Every row gives one point. To make a cloud, some directions were put in groups of two or more. Within a group, all points are equally far from the middle, so they leave a hole (a ring in 2 directions, a hollow ball in 3). The other directions are filled evenly. Then the cloud was stretched, turned, moved and blurred a little. Count the holes, and give their numbers of directions, smallest first.
(in the rows, 128 means zero)

Cloud (13 x 2):
[[164 142]
 [ 75 154]
 [135  99]
 [ 74 154]
 [ 68 145]
 [162 123]
 [ 93  97]
 [ 72 108]
 [161 150]
 [164 125]
 [164 145]
 [156 114]
 [160 120]]
Holes: 1 (2)

Cloud (22 x 3):
[[111 123 147]
 [119  72 107]
 [ 86  89 125]
 [201 169 123]
 [134 128 117]
 [106 157 102]
 [189 140 144]
 [126 164 116]
 [109  76 143]
 [138 169 163]
 [167  75 135]
 [118 150 107]
 [161 162 107]
 [101 110 120]
 [145 191 160]
 [ 76  76 123]
 [111  95 150]
 [ 87  87 167]
 [114 159 102]
 [152 163 165]
 [151  58 100]
 [152  92 128]]
Holes: 0

Cloud:
[[148 142 111 158 169 193]
 [174  80 155 111 140 137]
 [139 165  97 137 114 180]
 [102 108 177 127 159 129]
 [137 163 100 121 214 142]
 [143 169  92 133 158 186]
 [118  89 189 129  94 107]
 [101 156 150  91 115  90]
 [102 165  72 126 143 110]
 [ 95 109 139  71 110 148]
 [ 94 149 148  79 104 154]
 [129  81  98 162 166 103]
 [ 73  97 106 175 113 145]
 [172 141  94 160 115  89]
 [140  70 166 114  96 140]
 [206 109 133 128 129 145]
 [103  78 114 167  94 151]
 [151 163 100 130 157  76]
 [113 120 118  84 103  78]
 [145 104 101 127 201 104]
 [157 154 103  68 138 127]
 [175 130 118 183 147  97]
 [126 136 127 118  91  60]
 [ 94 119 132 139 195 154]
 [129  73 159  97  91 122]
 [127  87 138  96 155 170]
 [101  75 101 119 122 129]
 [ 63 123 145 145 133 109]
 [126  84 150  86 149 146]
 [101 161 131  68 131 123]
 [115 105 166 122  72  77]
 [146 112 166 177 141 158]
 [167 106 144  94 186 122]
 [153  96  96 140 186  99]
 [185  91 138 166 120 156]
 [101  75 101 135 102 138]
 [112  85 140  97  85 155]
 [178 140  99 100 109 148]
 [112 164  73 151 119 146]
 [137 138 138 182 174 150]
 [135 173 110 137 200 142]
 [148  64 143 140 117  95]
 [ 74 110 133 147 164 104]
 [100 169  89  91 151 116]
 [ 97  90 146 181  91 159]
 [171  79 167 130 120 149]
 [144  69 169 153  87 127]
 [138 177 108  94 158 174]
 [100  85 119  90 145 118]
 [ 92 116 164 160  74  95]
 [123 180 147 135 109 142]
 [150 154  92 143 128  73]
 [ 67 144 145  95 126 141]
 [155 145  88 130 178 189]]
Holes: 2 (2, 4)

Cloud (78 x 8):
[[ 71 153  87 167 165 176 113  88]
 [174 155 151 102 129 100 176 137]
 [108 102 105 141 156 114 163 100]
 [140 183  86 154 129 153 112  73]
 [145 130 144 144 147 140 147  87]
 [ 98 148 153 149 130 134  52 106]
 [ 70 158 122 177 151 161  68 110]
 [164 162 136  96 144 154 143  81]
 [173 103 148 163 149 131 114  77]
 [159 157 132 172  80  98 123 158]
 [148 169 120 196 169 156 121  96]
 [121 191 127 158 151 169 113  95]
 [140  89 155 160  99 130  96 116]
 [184 181 127 147 114 141  91 119]
 [190  84 114 112 130 138 112  81]
 [124 105  93 139  77 143 137 166]
 [177 182 131 114 133 113 100 119]
 [164  72 105 140 145 120 112  73]
 [183 150 175 103 101 154 105 132]
 [175 170 131  89 111 161 162 137]
 [ 91 130 161 125 161 138 168 123]
 [164 118 160 121 128 141 115 116]
 [176  48 154 112 139 150  96  89]
 [139 114 164 135  67 168 124 114]
 [125 117 133 116 162 158  89  87]
 [135 168 152 142 101 105 154 130]
 [159 117 128 145 112 105 125 121]
 [117 164 110 136 141 179 141  99]
 [167 167 168 125 123 135 113 115]
 [ 87 146 194 171 144 186 109 124]
 [127 198  99 130 130  83  79  96]
 [167 112 109 137  80 126 124 104]
 [114 146 138 131 193 123 118  88]
 [114 110 127 129  84 156 101  92]
 [141 116 123  96 131  92  88 141]
 [149 108 145 148 130 103 136  80]
 [130  43 128  92 131 141 146 122]
 [110 136 109 157 158 135 102  69]
 [134 156 124 198 149 147 179 143]
 [ 93 131 143 136 182 119 137 127]
 [115 137  96 145 144  86 181 136]
 [ 77 196  94 157 132 120 117 145]
 [175 123 157 108 139 117 145 100]
 [ 67 163 210 133 130 183 120 148]
 [130 114 116  97  87 149 119 140]
 [172 104 206 107  89  96 115 133]
 [134 201 156 169 100 106 132 155]
 [133  79  88  90 126 167  99  93]
 [111 201 125 165 109 126  81 153]
 [156  93 140 101 150 163 101  72]
 [130  56 142 122 130 163 111 131]
 [ 85  89 129 139 140 155 116  75]
 [137 146 160 163 210 149 117 105]
 [105  89 123 139 102 188  88 151]
 [137 105 233 118 140 155  76  83]
 [138  82 142  93 133 121 147 121]
 [187 187 116 139 156 147 105 102]
 [154 184 187 178  97 117 154 183]
 [139 116 126 134 173  66 131  82]
 [146 157 164 129 123 159 101  88]
 [108 147 127 185  80 100 104 161]
 [124 175 152 175 156 134  74 126]
 [140 131 152  91  80 182 149 121]
 [166 140  91 141  99  90 127  89]
 [168 143  91 112  81 122 148 165]
 [150  96  85  59  69 156 138  92]
 [127 109 105 158  91 137  81  83]
 [191 158 112  92 166 152 107  77]
 [115  57 140 103 141 167 178  82]
 [101 185 188 177 148 132 157 159]
 [156 104 219 122 110 141 131 110]
 [132  57 171 163 141 155  92 119]
 [191 110 102  81 134 113  93 123]
 [ 69 130 180 167 119 139 133 140]
 [141 152 115  76  76 102 126 127]
 [157 120 102 181 102 108 168 143]
 [140 227 136 172 140 151 103 109]
 [146  60 176 118 144 201 142 112]]
Holes: 0

Cloud:
[[ 93 118  90 157 172 121 146  62 171]
 [ 46 140 129 172  96 188 103 118 150]
 [131 116 184 106 142  98 179 131 120]
 [149 168 158 195 128 151 155 126 123]
 [ 75 106 107  94 154 196 121 106 152]
 [ 90 129 174 195  97 151 148 101 144]
 [127 113  70 103 187 179 110 111 119]
 [114 141 157 143 128 155  56 137 172]
 [154 142 142 207 115 123 130 120 123]
 [121 194 140 131 102 128 108 161 132]
 [137 102  77 158 113 159 121  81 173]
 [ 88 194 144  84 143 152 142 122 137]
 [179 129  82 120 117 140 126  91 144]
 [ 82 195 147  84 129 152 132 116 145]
 [137 105 108 169  88 100 101 113 196]
 [ 86  99 135 134  96 166 156 143 125]
 [120  81 163 143 137 108 148 110 164]
 [143 154  90 186 116  95 178 101 156]
 [ 91 156  53 137  90 106 129  94 178]
 [203 158 114 128 180  97 130 118 166]
 [193 135 174  97 128 138 141 124 144]
 [ 82 125 162 211 105 178 135  79 143]
 [136  92 113 105 211 151 154 117 159]
 [ 84  78 155 189 127 164 146 100 112]
 [114 152  90 173 129  65 153  71 154]
 [115 145 124 158  88 154  98  66 140]
 [123 110 169 144 155  87 113 108 130]
 [162 131  78 157 192 157 109 116 171]
 [135  92 177 152 157 141 104  82 153]
 [ 97 142 149 132 171 152 124 130 220]
 [122 112 101 188 127 123 181 110 141]
 [134 137 134 122 188 142  78  78 126]
 [115  80 129 129 109  67 146 103 131]
 [ 96 161 159 139 159 137  99  96  82]
 [128 137  85 181 167 141  59  91 187]
 [135 106 172 179  99 155  91 112 176]
 [135 110  77 146 111 145 137 175 145]
 [135  79 127 118 189  97 133 117 135]
 [ 95 129 115 159 104 167 112 158 135]
 [186 152 111 152 179 117 126 107 179]
 [ 77  75 115 118 132 142 106 142 172]
 [116 133 128 179 125  52 142 105 168]
 [ 85 146 110 148 102 187 119 100 172]
 [158 142 113 147 131 103 106  44 115]
 [167 133 140 136  91  82 127 125 167]
 [120 148  64 164 101 144  99 132 118]
 [111 100 117 157 149 167 194 102 118]
 [ 94 183 158 188 147 182 137 145 149]
 [ 82 147 129 168 150 125 197 121 174]
 [124 116 150 114 141 140 130  53  84]
 [107 208 123 146 130 139 110 121 141]
 [174 186 145  92 156 115  98 157 160]
 [ 99 131 165  96 112 199  98  84  94]
 [ 90  93  98 139 109 169 128  72 132]
 [ 87  99 123 125 158 118  84 132 161]
 [124  82 103 115 199 162  88 122 134]
 [178 126 114 140 180 104 131 149 139]
 [ 88 120  75 158 103 162  83  75 150]
 [157 115 120 196 116  99 153 130 178]
 [118 111 145  92 176  53 126 113 139]
 [137  64 136 129 130 176 142 135 160]
 [152 126 176 162 130 150 158 119 211]
 [121 122 145 117 166 150 161  75  99]
 [ 86 178  89 142  92 128 114 103 171]
 [186 109  74 122 116 112 164 139 196]
 [119 115 153  78 167 132  72 135 116]
 [129 110 113 132 129 154 190 102 109]
 [114 104  97 185  85 145 124 125 126]
 [103 108 134 143 178 108 127 117 202]
 [204 146 139 131 143 121 115  83 137]
 [108 168  92 116 102 150 146 112 178]
 [163 114 153 160 101 116  84 105 150]
 [ 83 115 137 129 171 127 162 158 158]
 [117 146 172 118 114 152 158  80 108]
 [ 81 131 135 169  86 185 122  88 145]
 [130 138  99  95 106 152 157 142  92]
 [109 147 179 158 133 111 155 117 131]
 [167 115 114 180 155 111 106  77 179]
 [192 138 197 162 161 178 132 141 148]
 [126  76 107 170 125 176 116  75 175]
 [104 102 175 135 184 147 124 137 153]
 [114  76 100 129 127 163 111 162 113]
 [170 169  95  98 109 138 152 116 180]
 [161 130  83 124 184 114 143 153 190]
 [137  85 135 116 174 147 147  71 137]
 [ 96 139 149  84 130 178  74  86 116]
 [171  88 155  90 144 194 143 129 124]
 [132  82  86 159 130 197 151  87 127]
 [127 137 125  68 161  94 123 152 164]
 [132 101 104 130 177 139  88 144 144]
 [152 108 103 125 129 171 147  85  96]
 [113  77 124 155 172 181 140  62 123]
 [110 143  87 164  63  77 106  94 137]
 [125  81 160 143 110 168 141 147 128]
 [129  83 106 185 105  90 120 101 128]
 [131 115  96 129 198 151 116  84 135]
 [100 154 123 137 135 147 137 171 142]
 [163 135 128 131 103 138 107 143 179]
 [102 148 161 198 144 150 134 116 130]]
Holes: 2 (2, 2)

Cloud, 106 rows:
[[161  95 114 175 100 119 189 136  73]
 [169 108 124 177 142 100 126 189 159]
 [157  74  86  77 105 134 150 121 136]
 [137 111 109  90  78 119 155 127 149]
 [ 88 170 142 103 142 143 105 131 144]
 [142 113 131 115 186 106 154 136 142]
 [132 119 139 120 178  64  90 131 163]
 [165 129 166 116  90 132  86 112  93]
 [153 130 129  70  85 149 102 154 151]
 [128 107 160 114  90 103  93 160 180]
 [142 128 151 145  79  93 116 153  94]
 [196 101 157  95 122 124  87 140 152]
 [158 101 109 166 170 122 146 202 104]
 [190 162 169 104 152 108 133  64 101]
 [134 175 146 112  79 124  81 114 129]
 [139 140 175 110 186 144  72 130 158]
 [182  82 165 112 119 125  89 127 151]
 [176 172 131  93 135  97 148 131 103]
 [184 147 187 129 183 139 131 151 120]
 [156 141  77 193 102 129 183 162 112]
 [162 111 111 114 185 116  91 151  88]
 [119  89 137 140  81 126  90 110 128]
 [182 138 190  72 158 113  72  99 137]
 [150 122 113 162 192  82 125 106 125]
 [101  97 103 187 118 129 101 159 158]
 [148  93  98 123 156 111 131  60 113]
 [159 131 165  49 110 116 101 158 100]
 [155 138 164 130 136 186 135 111 155]
 [115  89 127 154  96 103  82 138 183]
 [114 106  99 122 139 106 116  63 136]
 [146  71 162 158 147 107 148 143 128]
 [162  86  97 169 126 107 150 208 111]
 [182 159  99  85 151 144 143 117 110]
 [146  96 139 120  81 109 128 168  71]
 [132 122 134 115 132  62 132  80 163]
 [190 171 121 118 154  82 108 150 128]
 [142 115 169  78 105 149  84  45 113]
 [199 128 122 118  97 154 185 141 113]
 [123  91  91 170  93 120  93 155 139]
 [114  96 125 175 171  83 147 163 135]
 [152 112 128 117  74 142 154  75  79]
 [181 152 186 125 180 169 102 147  98]
 [110 122 120 130 153 128 173 146 145]
 [118  83  90 117  85 113  98 182 126]
 [138 171 100 145 157 153 157 167 156]
 [206 129 129  80 167 119 139 101 129]
 [142 120 154  80  98  95 114 150  80]
 [133  90 107 121 136 182 143 164 148]
 [146 139 153 117 150 102 146  76  67]
 [184 171 184  63 157 153  71 117 100]
 [189 110 191 107 114  92 112  91 128]
 [129 137 138  57 119 122  77 155 141]
 [129 146 198 142 159 103 136 137 125]
 [176 114 119 123 193 116 112 136  77]
 [145  74 129 166 107  67 157 126 162]
 [140 161 160  61 163 152  86 169 120]
 [186 145 133 156 112 114 167 198 109]
 [183 173 112 128 102 112 137  99 150]
 [161 141 198 109 178 118 142  80 100]
 [108 121  92 174  83 107 199 177 112]
 [163 181 154 110 164 202 116 102  94]
 [151 168 123  93 143 129 163 123  77]
 [151 125 122 140  87 144  90 102 107]
 [163 140 105  78 125 142  94 116 170]
 [107 148 145 174 148  92 167 131  93]
 [164 143 120 120 196 105 124 184 134]
 [ 94 133 156 136 119 173 141 115 100]
 [123 185 116 171  99 162 131 175 124]
 [120 147 197 148 118 112 128 170 124]
 [124  70 121 132  84 148 107 114 112]
 [107 127 132 154  66 112 104 160 114]
 [168 174 164  91 153 139 153  80  86]
 [165 157 163 179 114 117 179 124 119]
 [165 145 149  91 173 138 172 179  89]
 [184 119  90 123  98 166 123 113 110]
 [137  77 168 139 169 118 158 127 102]
 [171 157 109 175 157 156 168 137 128]
 [185 123 192  76 118 118  77 108 143]
 [121 175 196 159 138 108 119 164 130]
 [165 137  95 158  80 109 171 124  94]
 [176 153 153 114 178 176 111 186  83]
 [130  89  74 120 115 119  93 103 157]
 [149 132 149 112 143 125 118  25 119]
 [148 132  65 111 163 156 125 124  98]
 [131 141 167 140 141 150 180  95  77]
 [130  88 115 144  80  71 167 168  98]
 [171 167 143 124 176  77 120 104 166]
 [152 103 165 135 102  98  77 100 137]
 [150 144 171  94 134  66 125 100 138]
 [129 128 124 104  72 112 153  93 113]
 [148  61 103 116  98  80 171 158 131]
 [127 153 146 142 163 106 121 153  63]
 [ 94 101 121 152 131 165 118 153  97]
 [ 86 137 172 148 125 116 105 173 152]
 [107 153 149 154 120 126 175 132 151]
 [198 138 179  83 180 124  75  99 119]
 [146 134  94 163  92 109  87 169 123]
 [161 151 117 199 110  92 159 189 107]
 [181  96 131  88 108  91 150 176 139]
 [136 118 120  99  67 120 169 122 121]
 [137 114 157 115  98  55 108 149 173]
 [139  75 124 135 115  55 104 132 149]
 [174 136 161 108 159 103  55  95 146]
 [148  83 113 132  89 151 114  74 109]
 [120 128  63 116 157 136  85 138 134]
 [170 129 181 123  84  96 151 132  97]]
Holes: 3 (2, 2, 4)

Cloud (101 x 9):
[[137  97  53 100 117 130 140 160 108]
 [156 161 110 144 141 174 147 127 142]
 [132 132  94 161 111 163  89 127  97]
 [116 106  58 111 117 126  84 127 132]
 [116 139 144 100 131  90  99 137  83]
 [ 57 130 132 148 138 172 155 137 131]
 [ 59 112 113 189  87  85 189 164  85]
 [115 136 183 161 144 124 155  86 183]
 [ 58 134  61 166 105  81 147 194 127]
 [187 124 139 125 129 175 156 106 193]
 [147 132  90 197  63  96 147 129 123]
 [120 163  94 102 126 157  75 100 179]
 [158 111 136 130 161 173 137 180 119]
 [159  85 103 135  97 127 125 179  60]
 [ 85 112 121 132 148 105 167 205 104]
 [114  73 129 167 117 121 180 133 152]
 [ 79 173 106 166  79 121  93 114 149]
 [ 91  99 166 138 142 118 121 165  71]
 [169 125 163 157 119 163 183  85 140]
 [133 120 118 125 126  83  89 148  67]
 [ 44 119 144 139 146  72 139 129  77]
 [ 68 159  85 175 108 108 124 183  79]
 [ 82 158 131 113 150 139 166  93 199]
 [136 153 138 134 107 122 121  60 115]
 [108  62 147  88 145 126 146 198  85]
 [110 140  77  94 116 196 150 147 174]
 [121  79 185 102 165 122 180 156 100]
 [ 89 187 101 181 138 128 118 144 118]
 [ 53 125 126 103 165  91 120 131 109]
 [ 55 114 103 154 158 111 133 140 109]
 [ 84 149 121  78 142 103 114 140  91]
 [ 85 105 135 164 119  62 138 131 136]
 [ 74 110 156 147 177 123 160 122 106]
 [107 105 107 117 161 133 114 124  77]
 [157 129 102 145 147 114 111  76 153]
 [123 145 110 128 119 131  82 161 106]
 [108 116  65 129 101 177 155 189 126]
 [ 87 111  62 132  70 114 145 156 105]
 [103 104 207 150 158 121 161 117  99]
 [122 149 113 213 138 136 127 115 128]
 [ 48 153  94 163 123 133 119 164 176]
 [116 188 108 143 106 146 129 147 138]
 [136 126  82 181 122 103  94 152 112]
 [180  99 125 191 105 148 179 112 107]
 [ 93 111 101 104  86 154 148 154 108]
 [ 91 134 150  84 171 164 129  99 201]
 [ 51 150 102 151 129 161 144 158 129]
 [ 85 137 154 152 117  85  83 107 100]
 [175 149 109 163 112 130 162 111 134]
 [ 39 158 156 142 145 126 123 140 102]
 [103  53 140 106 153 125 146 198  84]
 [124 149  87 191  85  84 164 110 164]
 [126  99 185 115 137 110 185 134  98]
 [153  76 153 151 154 117 132 104  64]
 [ 83 109 164 182 118 127 151 133  81]
 [113 131 118 208  86  98 151 141 143]
 [104 149 115 119 154 123 125 185 101]
 [116 113 197 172 158 155 153 101 123]
 [ 57 128  74 180  76 109 151 169 142]
 [118 134 180 140 155  93 120  75 144]
 [165 166  69 139 111 138 111  89 168]
 [120 111 105 136  76  88 127 139 139]
 [118 142 135 141 107 104 153  78  88]
 [144  84 203 104 159 153 162 152 109]
 [115 189 113 143 121 161 106  90 139]
 [ 86 115 146 191 119 114 138 157  77]
 [173  97 142 127 120 122 131 154 132]
 [ 78 120 104 175 138 104 169 161 161]
 [159 103 141 151 111  91 135  87 126]
 [ 56 119 152 137 136 131 160  99 119]
 [ 99 128 131  74 161 177 102 107 192]
 [ 87 102 131 157 113 160 149 150 178]
 [101 101  59 146 108 144 153 199 116]
 [106 124 169 134 152  87 100 143  93]
 [139 114 109 214 116 104 126 107  93]
 [150 122 177 106 180 176 130  79 127]
 [122 101 162 148 100 122 132 146  85]
 [ 96 113  81 184 115  93 137 161 144]
 [106  96 109 193  95 122 151 139 152]
 [118 132  84 162  83 113 203 144 106]
 [111 175  67 166  98 130  93 134  96]
 [158 126 119 163 106  85 149 111 140]
 [119 119 135 179 150 151 119  91  90]
 [185 115 125 165 156 137 140  98 125]
 [163  98 115 202  97 121 150  96 130]
 [131 195  86 161 109 131 106  61 159]
 [153 138 103 202 125 115 142  94 139]
 [146 102 172 182 104 132 167  88 111]
 [ 75 154 117  75 128 146 127 154 124]
 [ 80 114 138  81 102 109 163 160 119]
 [113 103  56 128  98 114 131 126 120]
 [131 157 135 194 134 163 153  85 142]
 [121 133 144 175 139 136 104  59 109]
 [137  90 191 103 158 125 157 156  96]
 [150 123  86 171 149 135  77 118 107]
 [ 83 117 100 143 162 118 148 118 129]
 [148 110 173 143 139 171 140 137 168]
 [ 81 147  33 130  94 118 113 141 131]
 [133 163 134 102 112 121 101 116 146]
 [123 122 132 141  71 125 154 152  87]
 [114 151 108 175 150 101  88  66 135]]
Holes: 2 (2, 6)

Cloud (94 x 9):
[[119 137 114 134 176 139 150  73 149]
 [ 81 101 143 138 154 136 162 131 143]
 [159  93 133 121 156  84 145  79  87]
 [139  90 147 143 113 154 125 118 147]
 [115 150  79  96  75 144 110  85 172]
 [106 116 116 167 128 160 144 115 185]
 [171  66 146 130 157  97  86 149 122]
 [ 94 133 149 139  75 133 125 126 195]
 [187 122 105 119  85 157 121 135 155]
 [ 51 160 122 188  89 120 140 144 153]
 [139  80 146  97 209  73 122 111  47]
 [166  89 126 125 164 160  61 185 133]
 [162 130  86 103 107  85  69  86 152]
 [ 94 130 109 146  67 149  84 166 189]
 [132 131 122 126 129 169 168 141 172]
 [173  99 130  78 129  91 108  67 124]
 [135 143  88 146  90 156 212  71 174]
 [110  83 123 123  82 151  45 225 137]
 [147 111 131 118 132 128 161 100 194]
 [182  98 108 146 132 113 154 119 130]
 [ 93 113  93 166 111  68 151 114 133]
 [115 143  82 179 120 139 173  80 128]
 [114 151 117 158 157 136 173  53 116]
 [120  82 148 131 142 169  98 116  94]
 [110 158 134 119 125 104 124 140 189]
 [106 107 121  96 123 125  76 160 185]
 [127  76 104 130 165 138  96 119 100]
 [ 70  89 143 131 129 127  83 189 139]
 [102 141 125 122 129 177 125 190 173]
 [118 132 117 108 171 171 132 158 169]
 [176 118 103  96 140 170  98  91 179]
 [ 94 118 124 156  91 148  57 189 136]
 [119 105 114 114  71 115 120  82 111]
 [104 146 133 123 179 154 168  84 174]
 [164  94 135 123 124  66  72 113  84]
 [100 160 109  77 123 146 109 130 211]
 [150 100  87 165 102 104 155  42 107]
 [143 111 139 171 108 166  96 189 133]
 [140 107 113 160  44 101 112 121 169]
 [114 133 127 110 166 116 189  60 161]
 [127 118 137 127 115  81 152  97 132]
 [134 109  92 111 125  97 140  36 130]
 [169  89 167 126 169 116  88 110 108]
 [116 123 114 152  73 103 124 166 163]
 [156  73 100  85 151  94  56 113 133]
 [136 142 146 170 140 154 122  71 156]
 [166 104 157 114 144 158 113 107 144]
 [ 91 135 114 115 109 115 147 104 210]
 [100 128 103 170 130 151 122 192 143]
 [ 96 139 162 166 132  94  90 133 156]
 [144 125 157 135 123  89  70 103 139]
 [134 132 130  80 112 142  58 127 136]
 [100 137  91 155 119 160 128 172 163]
 [151 147 129  97 103  98 129 120 164]
 [107 121  81 107  86 113 109  92 131]
 [141 133 114 142  99 160  67 167 164]
 [150  55 113 106 143 128 136 164 134]
 [154 140  76 125 154 135 137  83 152]
 [ 84  71 122 169 171  97  90 142  74]
 [114 127 126 131  90 109 122  44 123]
 [149 156  67 129  95  99 133  92 143]
 [100 151 127 160  44 159 103 144 200]
 [105 157  65 160  79 116 123 118 185]
 [101 191 105 144  91 149 125  95 215]
 [143  90 157 104 147 125 117  79  86]
 [101  82 115 111 137  96  90 117  64]
 [183 112 151 102 173 139 117 151  99]
 [127  95 120  88 158 151 104 104 185]
 [ 94 100 100 143 116 104  62 164 122]
 [ 98 125 167 157  87 124 126 112 164]
 [166 129 125  92 157 147 164  95 125]
 [121  83 105 137 128  86 134 147 157]
 [139 123 124  99  85 167  63 180 181]
 [147 117 106  89 116 113  50 141 187]
 [133 107 162 116 159 132 140 120 167]
 [101 143 116 128 152  77 134  80 163]
 [119 152  92 135 132 156 119 114 141]
 [148 129 125 130 169 154 111 118 180]
 [142 133 112 168  44 167  97 148 154]
 [ 98 128 153 139 185 166 126 121 146]
 [129 162 133 121  83 171 102 149 215]
 [135 123 134 190  75 157  96 184 125]
 [ 59 134 118 136  90 140 121 159 180]
 [ 93 147 183 119 116 134 109 152 161]
 [126  72  85 122 126 101  80 110 126]
 [153 137  93 112 151 128 189  61 161]
 [149 162  72  92  99 146 135  76 165]
 [127 140 110 176 105 164 102 114 126]
 [115 128  97  88 152 111  82 149 121]
 [115 138 111 149 137  86 182  60 186]
 [170  78 125 120 171 104  69 115 140]
 [142 112 150 136  92  93 101 112 124]
 [110  95  96 122 128  96  72 131 142]
 [145 122 103 182 118 144  90 125 108]]
Holes: 2 (2, 3)
